Rows are points. Any point is a mix of the corners, with weights that add up to 1. It lies inside the corners' shape when no weight is negative. Is each point inside? If not, which corners have a negative weight?
(in the rows, 128 means zero)

Corners:
(1): [146 105  97]
(2): [122 134 124]
(3): [177 127 144]
(4): [123  73  87]
Points:
[126  90  98] => inside
[156 109 123] => inside
[131 100  94] => outside (3)
[139 114 107] => inside
[128  93  92] => outside (3)
[131  83  96] => inside
[143  89  95] => outside (2)
[148 100 101] => outside (2)
[125  85  89] => outside (3)

Corners:
(1): [117  86 155 149 120 151 135  96 127]
(2): [130 137 166 114 156  93 189 115  82]
(3): [144 178 192 111 141 134 162 150  68]
(4): [132 112 148 114 141  96 135  88 112]
(5): [145 119  89 128 128 157 127 140 174]
(6): [ 71 123  25 135 107 157 123  25 120]
(7): [120 103 137 118 144 123 131 175 208]
(8): [106 146 160 101 118 110 172 201  85]
(9): [ 71 105  55 173 144 167  45 139 159]
(10): [125 101 124 125 143 150 114 124 115]
Points:
[125 122 136 134 149 125 136 133 136] => outside (6, 8, 10)
[114 121 139 125 135 128 140 116 107] => outside (5)
[115 124 138 120 136 124 143 130 116] => outside (5)
[112 128 116 118 132 129 138 134 124] => outside (1)
[123 111 148 129 151 130 121 130 130] => outside (5, 6, 8)
[120 115 126 121 135 118 132  93 117] => inside
[144 137 149 115 140 141 157 133 129] => outside (4, 8, 9)

Corners:
(1): [102  98 100 153 154 123 174 148 138 155 138 138 139 135]
(2): [175 178 109 128 106  79 114 111 121 109 116 130 109 172]
(3): [119 154 138  79 119 127 180 109 141 154 127 158 109 112]
(4): [149 180 151 186 138  88 132 137  91  81 136 161 101 169]
(5): [ 98 135 117 145 187  90 120 179 119 148 158 145 115 190]
(6): [112 109 124 134 110 182 167 117 155 146 195 122 101 147]
(7): [130 170  74 110 140  94 112  50 141  82 114 128 118 146]
(8): [173 158 127 110  97  63 171 107 160  99  96 148 130 179]
(9): [145 184 131 126 118 102 135 163 144  77 141 143 101 116]
(10): [ 88 134 146  95  66 143 150  95 189 169 130 148  98 113]
(11): [176 133 126 147 149  92 140  95 160 140 141 166  80 152]
(12): [106 116 165 116 111 145 155 129 147 150 101 115 111  98]
(13): [ 95 104 108 143 130  97 101 189 101 103 178 161  84 203]
(14): [135 119 147 161 145  64 113 128 124 148 187 134 118 151]
(15): [117 109 146 150 119 111  83 145 106 124 159 190 156 142]
Points:
[119 135 130 126 124 119 144 126 144 130 145 146 106 138] => outside (2)
[125 138 134 123 124 117 149 119 147 133 150 142  94 145] => outside (1, 2, 15)
[107 136 114 124 138 133 150 121 147 131 148 137  97 142] => outside (2, 8, 14, 15)
[147 158 121 132 122  97 137 107 148 121 131 132 107 148] => outside (3, 13, 15)

Corners:
(1): [ 88 121 175 177 144 118 162 180 173 131 118 181 131 182 165 123 115 162
 150 143]
(2): [ 95 149 147 118 164 129 140 147  91 114 133 158 115 110 159 156 115 140
 112 114]
(3): [ 78 148 149 151 100 172 177 153 127  55 149  95 132 101 155  78 130 150
 153 100]
(4): [107 124 184 185 182 168 157 146 185 125 167 108  97 184 109 152  96 141
  59 131]
(5): [ 89  63 155 181 142 108 237 171 163 148 126 110 131 147 152 117  86 140
 130 154]
(6): [125  79 107 124  96  92 139 118 104  62 127 161 144 108 135 133 102 172
 161  96]
(7): [ 91 132 133  89 135 149 170 149 145 107 151 102 120  78 167 192 133 123
 129 127]
(8): [107 102  94 159 146 119 157 152 130 130 125 147 134 106  98 110 155 125
 161  91]
(9): [143 114 137 108 102  85  79 162 130 107 130 144 160  83 107 141 162 124
  87 120]
(10): [120 115 135 132  96 135 144 149 175 115 116 127 147 139  93 152  90 125
 128  63]
(11): [112 121 113 121 133 139 109  95 128 159  73 115  96 132  72 127  96 147
 102 117]
(12): [137 149 117 129 124 138 159 104 147 132 153 169  91 154  93 109  93 113
 110 120]
(13): [128 145  86 114 134 220 143 144 111 142 146  97  93 110 112  92 131  88
  92 139]
(14): [134 119 135 132  93  96 116  95  56 135  90 170 136 101  68 159 118 165
 108 114]
(15): [170 160 141 127 153 168 205 145 144 110 113  96 120 124 102 129  74 132
 112  97]
(16): [163 131 153 132 122 129  74 145 139 111 163 139 130 108 145 157  78 112
 128  76]
(17): [134  97 139  60 116 103   7 149 110 106 126  93 136 145  90 149  92 137
 178 125]
(18): [175 144 112  98 136 155 138 156 161 209 160  97 115 155  90 121 104 126
  74  96]
(19): [ 81 131  80 174  93  97 148 129 111 109 120 130 180  99 158 133 162 110
 141 120]
(20): [142 127 111 135 104 126 170 115 138 140  93 113  90 162  90 133 158 108
 109 105]
(21): [139 110 169 112 172 146  78 150 146 163 122 132 195 125 149 136 121 101
 153 126]
Points:
[135 114 122 120 124 117 136 142 129 135 121 142 119 127 107 138 109 134
 129 108] => outside (3, 4, 19, 21)
[116 125 142 134 115 128 145 141 128 101 127 130 136 120 131 139 118 132
 129 116] => outside (8, 11, 18)
[122 121 136 123 130 118 117 139 142 134 131 140 129 133 118 155 118 134
 117 112] => outside (3, 5, 13, 15)
[119 119 134 139 132 123 139 140 134 110 124 126 133 127 121 129 112 129
 129 105] => outside (1, 7, 13, 14, 18)
[123 119 128 128 134 125 143 145 132 133 122 135 131 124 123 138 114 129
 128 114] => outside (3, 4)
[128 119 127 133 120 130 145 137 137 130 125 121 124 134 112 130 118 129
 121 111] => outside (2)
[140 136 129 129 134 148 127 148 146 127 142 117 124 157 118 121 107 123
 131 101] => outside (5, 7, 9, 11, 14)

Corners:
(1): [114 127 141 150 145 138 125 132 119 121 196 121 128 104 132 105 131  96
 118 136]
(2): [108 122 155 139 106  86 103  90 152 101 131 100 115 143 123  92 108 128
 107 104]
(3): [121 128 172 115 143 110 126 140 139 103 125 164 150 137 140 102 138 127
 124 159]
(4): [103 114 145 151 162 132 117 124 141 115 137  82  59 150  68  82 129 122
 134 213]
(5): [104 164 169 249 109 147 109 122 127  84 133 112 124   9 156  91 122  78
 113 121]
(6): [102 129 134 112 129 132 171 108 124 105 137 117 127  59 154  97 150 119
 108 112]
(7): [120 122 168 149 117 111 135  86 120 129 113 147 136 152 130 126 120 152
 100 110]
(8): [122 189 148 152 147 139 124 108 135 130 155 131  89 150  97  96 123 136
 223 160]
(9): [126  96 135 146 161 113 105 146  95 112 137 124 106 147 150  96 139 144
 144 115]
(10): [124  98 137 120 120 117 124 144 127 103 131 155 134  96 156 141 133 151
 115 100]
(11): [116 133 113 114 156 131 117 130 120 145 146 146 108  93 111  89 140 137
 131 127]
(12): [143 136 110 115 157 107 126 137 103 127 156  34 124 154  98 128 133 140
 120 109]
(13): [134 125 135 122 156 137 134 117 130 107 109 169  93 150  90 116 133 102
  97 114]
(14): [139 131 146 139  26 125 136 119 129 118 135 164 114 104 107 108 120  80
 153 132]
(15): [166 145  72 146 152 113 106  61 134 113 116 133 115 159 114 113 147 132
 116 106]
(16): [114 120 118 134 149 127 114  97 121 109 121 162 122 104  94  92 142 114
 169 117]
(17): [150 125 162 132 165  84 113 140 126 141 139 107  97 162 153 182 132 102
 141 122]
(18): [112 135 149 132 127 156  94  78 105  98 119 107 126  98 146  85 158 127
 110 127]
(19): [178 135 113 118 151 110 184 174  55 118 155 175 127  91 126 133  19 109
 142 134]
(20): [134 148 136 120 168  79 134 171  29 124 219 142 128 126 140 150 104 153
 164 149]
(21): [199 135 151 149 112 140 161 119  75  90 156 181 128   8 156  98 118 116
 132 126]
Points:
[132 133 137 133 128 115 126 123 108 117 147 118 120 123 122 116 125 124
 132 125] => inside
[144 133 135 147 112 125 124 116 119 120 138 141 118 111 130 116 117 115
 121 107] => outside (3, 4, 6, 16, 20)
[139 141 151 119 134 116 134 124  99 123 158 135 117 143 100 119 108 118
 158 148] => outside (5, 6, 9, 10, 11, 15)
[145 137 126 123 143 124 130 118  86 129 154 156 132 134 114 108 121 136
 143 125] => outside (2, 4, 5, 6, 10, 17)
